Rows are points. A path goes straight from each point to the next, and from the last back to the first. The post is the endless flat space through its rows: a point in 2 columns, a line in 3, a plane in 4, and so on, so that a path can go around it. How many times does the path go around the post? Going back the other way cancels.
In the rows, 128 means zero.

Post (1 x 2):
[[128 126]]
Path (23 x 2):
[[156 163]
 [120 157]
 [ 50 133]
 [ 97 105]
 [152  61]
 [171 120]
 [170  66]
 [ 91  58]
 [106 116]
 [111 142]
 [155 180]
 [162 145]
 [108 182]
 [ 96 128]
 [ 72 113]
 [ 82 155]
 [138 171]
 [173 144]
 [163 178]
 [117 166]
 [ 78 127]
 [ 65 166]
 [163 187]]
Times around: 0

Post (3 x 4):
[[177 131  81 133]
 [119  84 166  97]
 [118 164 131 117]]
Path (27 x 4):
[[151 138 186  97]
 [166 122 145 151]
 [157  53  81 168]
 [ 80 105 103 109]
 [ 92  89 188 155]
 [178  90 135 132]
 [184 111 104 103]
 [169 152 108  56]
 [ 76 170 209  94]
 [105  47 212 139]
 [ 31 145 188 125]
 [ 87  89 157 136]
 [ 95  90 218 128]
 [165 157 165 121]
 [170 159 134 117]
 [130  99 176 128]
 [135  67 133 139]
 [149 107  74 128]
 [123  89 128 157]
 [116 148 116 139]
 [170  47  93 114]
 [178 113  71  97]
 [179 155 144  86]
 [124 189 149 154]
 [ 88 150 144 149]
 [103 160  64 128]
 [121 164 120  69]]
Times around: 2

Post (7 x 8):
[[140 145 198 190  60 200 130 179]
 [128 113 105  63 155 135  62  81]
 [137 150 154 131 161 169 128 142]
 [125 119 139 179 118 193 114 139]
 [ 45  83  83 166  65 131 131 155]
 [110  58 134 134 116 111  92  98]
 [156 125 146 105 115 144 111  71]]
Path (14 x 8):
[[ 94 124 126 154  95 130 123  94]
 [136 111 138 202 119 133 104 138]
 [ 71  20  94 204 110 134  96 159]
 [141  64 133 106  78 131 164 101]
 [165  83 141 179 111 168 114  83]
 [120 142 116 142 116 163 106 145]
 [112  23  56  79  72 134  42 127]
 [129 140 128 117  90 194 139 119]
 [169 167 214 147 178 212 120 145]
 [ 76 143 143 166 104 152  94 132]
 [140 100  98 113 176  93  80  84]
 [110  41  98 131 171 106 101 119]
 [127 110 142  78  92 131 123 105]
 [ 90  34 143 173 150 150  85 112]]
Times around: 2

Post (10 x 11):
[[172 140 116 134 151 132 114 111 118 151 135]
 [ 86 160 115 145 135  91 130 194 122  99 154]
 [155  95 106 147 144 149 146 113 169 158 153]
 [ 95 134 121  91  88 128 100 165 149 116 101]
 [125 131 203 190  96 158 163 173  12  71 157]
 [152 135 126 156 109  96 150  96 148 141 123]
 [143 184 169 176  47 158 124 192  32  78 196]
 [ 65 159 149 136 122 119  85 145 135  92 171]
 [156 136 108 117 121 161 188  72 122 153 141]
 [124 153  86 183 129 143 130  96 192 192 123]]
Path (24 x 11):
[[134 182 149 146 130 168  25 117 122  98 227]
 [105 147  98 133 131  91  62 148 104 101 110]
 [ 96 150 108 119  38 132 118 146 116 105 128]
 [112 116 144 165 158 131 155 156 101  90 139]
 [122 139 108  73  55 169 104 111 124  79 141]
 [150 126  86 113  99  90  82 142 162 163 103]
 [169  74 170 113 153  39 204 122  88 110 109]
 [159 138 155 149 153 142 177  98 102 116 201]
 [132 120 145 204  93 169 113 169 141 101 105]
 [121 112 133 225  85 174 129 175 112 133  25]
 [163 247 132 182  42 120 127 115 157 137 128]
 [125 126 174 186  86 153 198  82 134 134 193]
 [ 99 150 139 212 155 102  80 136 112 184 171]
 [ 96 208 149  97  89 121  95 155 142 114 190]
 [123 143 140 165  68 177 134 139 144  93  88]
 [124 117  80 109  28 165 111 163 164  93 119]
 [139  77 138  95 141 113  57 181 107 128  99]
 [ 46 143 167 167 192 191 169 133  52 131 138]
 [138 210 164 157  60 134 142 130 131 114 133]
 [146 179  99 133 158 137 122 119 135 111 135]
 [ 97 217 133 180 172 132  89 216 122 115 171]
 [109  77 156  56 123 138 108 154 107 107 109]
 [143 100 143 173 113 117 178 129  29 114 163]
 [104 139 133  38  61 156 139  74 129  78 144]]
Times around: 1

Post (13 x 14):
[[129 145 105 137 103 152 111 123 130 136 141  85 107 125]
 [132  95 128 143 135 142 144 169 108  91  56 160 158 103]
 [125 125 105 174 149 122 152 147 145 114 116 169 138 129]
 [118 110 132 104 175 152 181 120 136 138 129 124 151 128]
 [139 121 123 128  98 125 121 130  87 174 128  94  67 175]
 [148 144 126 164 126 130  68 133 117 145  73 133 133 123]
 [126 134 146 125  93 130 144  78 101 173 172 121 135 134]
 [118 164 143 141  80 133 180 160 120 142 116 115 111 154]
 [204 123 114 154 124 118 102  97 120  91  64 177 127 139]
 [142 110 140 120 106 138  99 119 152 188 152  88  87 152]
 [119 182 142 136 122 110 133  73 124 104 121 146  84 103]
 [148 132 115 147  97 154 129 183  93 169  76 137 108 115]
 [ 84 107  79 141 147  97 157 120 156 166 100 161 154 112]]
Path (28 x 14):
[[126 103  90  80 107  95  88  85  75 200 123 159  89  54]
 [103 152  90 110  94 111 108 104 136 186  73 137  99 102]
 [129 110 153 158 114 163 156 117 103 158 153 133 102 157]
 [105 164 155 125 100 107 125  70 104 149  98 102 127 139]
 [134 132 136 179 144 129 189 180 223  80 133 165 164 128]
 [127 158 158 174 146  99 187 184  82  94 127 165 150 169]
 [126 142  90 115  92 124 168 153 154  90  85 148 133 141]
 [144  79  85 190 145 156  90 186 104 101  78 172  95 118]
 [151 175 161 150 135 157  96 126  96 169 102 153 127 148]
 [129 130 104 149 107 179  93 129 124 176 104 101 171 135]
 [165  99 173 110 117 152 183  87 153 160 121 140 138 109]
 [150 152 119 114 117 124  74  85 127 249 113  83 140 118]
 [121 114  74 138 134 153 115 181 105 136 112 116 120  87]
 [174 116  66 103 136 177 188 151 154  53 108 136 155 130]
 [101 128 156 111 162 143 134  68 120  97 127 130 124  98]
 [140  90  89 149 104 132  90 118 156 169  53 115 108 117]
 [172 181 173 131  90 150 116  61 132 166 132  96  98 150]
 [119 105 127 199  77 113 148 169 119  91  74 172 144 165]
 [105 115 141 138 139 144 162 133 210 105 120 138 152  87]
 [167 113 121 142 138 120 103 117  88 155 158  94 107 152]
 [159 148 152 133  74  88  99  78 151 135 126 144 146 133]
 [165 114 122 120  52 148  99 125  42 223 109 145 140 153]
 [137  88 129 144  94 140 127 132 108 122  63 148 104 153]
 [152 108  84  96 138 157  64 107 146 191  71  86 143 140]
 [101 106  81 140 142 172 131 121  45 130 159  80 181 151]
 [ 98 176 117 172 109 158 146 122  78 114 101  98 115 126]
 [110 145 163 167 136 111 141 120 100 138 149 117  97 145]
 [158 165 142 171  71  97 209 193 151 149  90 184 133 148]]
Times around: 4
